Rows are points. Each table stands for the endless flat space through its points: a line for two points, a plane for three, and so on. The two share one point or none. Which?
In the rows, zero is written as 128.

First (3 x 4):
[[117 105 102 112]
 [108 106 100 106]
 [135 104 107 136]]
Second, 2 rows:
[[127 109 102 123]
 [123 119  96 121]]
They share: [129 104 105 124]

First, 4 rows:
[[148 140 115 130 109  88]
 [174 120 105  89 133 116]
 [131 115 116 126 121 123]
 [165 136 111 112 116  93]]
Second, 3 rows:
[[163 134 136 120 141 120]
 [145 116  85 117  99 102]
 [181 131 117 144 127 131]]
They share: [151 125 112 115 121 109]

First, 2 rows:
[[150 133 123 106 133 138 131 127]
 [153 121 108 124 130 126 125 109]]
Second (4 x 8):
[[152 109 114  89 120 136 132 114]
 [146 147 127 129 139 147 131 131]
 [160  98 117  78 114 132 132 113]
 [159 158 145 140 145 151 131 141]]
They share: no point

First (2 x 9):
[[143 120 128 131 132 107 108 101 158]
 [158 125 133 106 102 102 118 126 143]]
Second (2 x 9):
[[151 125 126 125 120  86 123 121 136]
 [150 125 130 119 118  92 118 119 140]]
They share: no point

First:
[[104  93 125 143 104 151 117 130 164 169 100]
 [134 121 130 130 140 137 145  89 128 140 102]
 [146 153 125 110 137 124 135 103 146 154 115]
 [140 147 120 110 131 128 130 106 152 157 111]]
Second, 3 rows:
[[141 130 103 139 100 148 145 117 149 154 125]
 [111 118 124 106 136 124 133 108 131 148  86]
 [136 107 124 137 113 144 129  98 167 160 115]]
They share: no point

First, 4 rows:
[[126 109  93 117 108 135 153 116  94 152 155 126]
 [154 121 109 149 112 145 129 136  90 154 139 124]
 [141 109  92 126 126 142 157 130 105 151 148 117]
 [128 121 107 115  92 131 129 108  92 156 153 134]]
Second:
[[127 113 111 128 100 174 123 117  87 142 131 142]
 [130 101  93 119 106 168 132 111  81 145 152 142]
 [121 107 153 116  94 138 153 129 105 136 119 130]
 [163 119  84 120 136 130 143 130  99 163 158 119]]
They share: no point

First:
[[114 150 121 110 155 142 113 141 113 112 154 154 128 105]
 [106 150 131 108 149 142 125 141 127 118 154 156 122  97]]
Second:
[[ 79 141 125  93 117 163 114 120 117 115 141 162 126 104]
 [113 168 137  74 162 133 100 161 158 117 126 155 110 110]
 [ 93 137 116 122 139 195  92 129 102 114 169 162 135  85]
 [131 140 124 135 168 141 142 146  87 108 170 155 143  71]
 [119 170 145  86 174 117 118 143 138 107 146 135 128 118]]
They share: no point

First, 5 rows:
[[154 124 138  74 102 118 101  85 172 142 137 134 139 123 124 126 125 120]
 [150 127 117 100  91 114 113 106 146 145 129 107 143 115 131 128 134 122]
 [153 122 120 100  91 121 109  97 147 155 133 116 149 102 136 126 136 128]
 [150 136 100 104  88 112 131 125 134 130 123  88 131 131 120 136 143 120]
 [148 145  91 116 113 116 113 126 142 101 123  85 143 125 131 112 128 114]]
Second (6 x 18):
[[124 158 119  96 114 112  85 107 152 125 114  90 120 114 128 141 117 104]
 [155 151  85  96 102  86  93 139 148 119 153 105 151  99 139 109 126 148]
 [147 145 113 105 103 121  84 107 119 152 119 112 156 124 109 117 111 116]
 [171 133 107  94  94 128 141 121 122 139 125 103 163 129 107 115 132 114]
 [146 145  72 117 104  77  45 128 155 121 166 125 150  97 154  96 122 173]
 [147 148 130  99 125 110  89 110 130 124 115 108 142 114  97 123 104 119]]
They share: [152 136 105 101 103 119 116 113 147 122 128 101 139 123 126 123 134 120]

First (3 x 20):
[[117 139  98 115 142 156 126 148 114 153 160 174 119 150 133 167 164 144
  161 146]
 [115 126 110 113 136 150 128 143 120 135 153 156 112 136 139 152 148 147
  154 142]
 [122 131 104 111 130 159 136 138 114 135 158 159 114 140 133 158 153 156
  168 141]]
Second, 3 rows:
[[130 118 100 128 169 124 156 137 140 104 146 129 120 113 160 143 138 104
  169 122]
 [102 108 140  96 115 158  98 159 110 152 148 169 106 137 136 149 136 164
  137 154]
 [108 107 132 104 132 151 113 158 115 136 153 157 107 129 140 144 139 146
  145 142]]
They share: no point
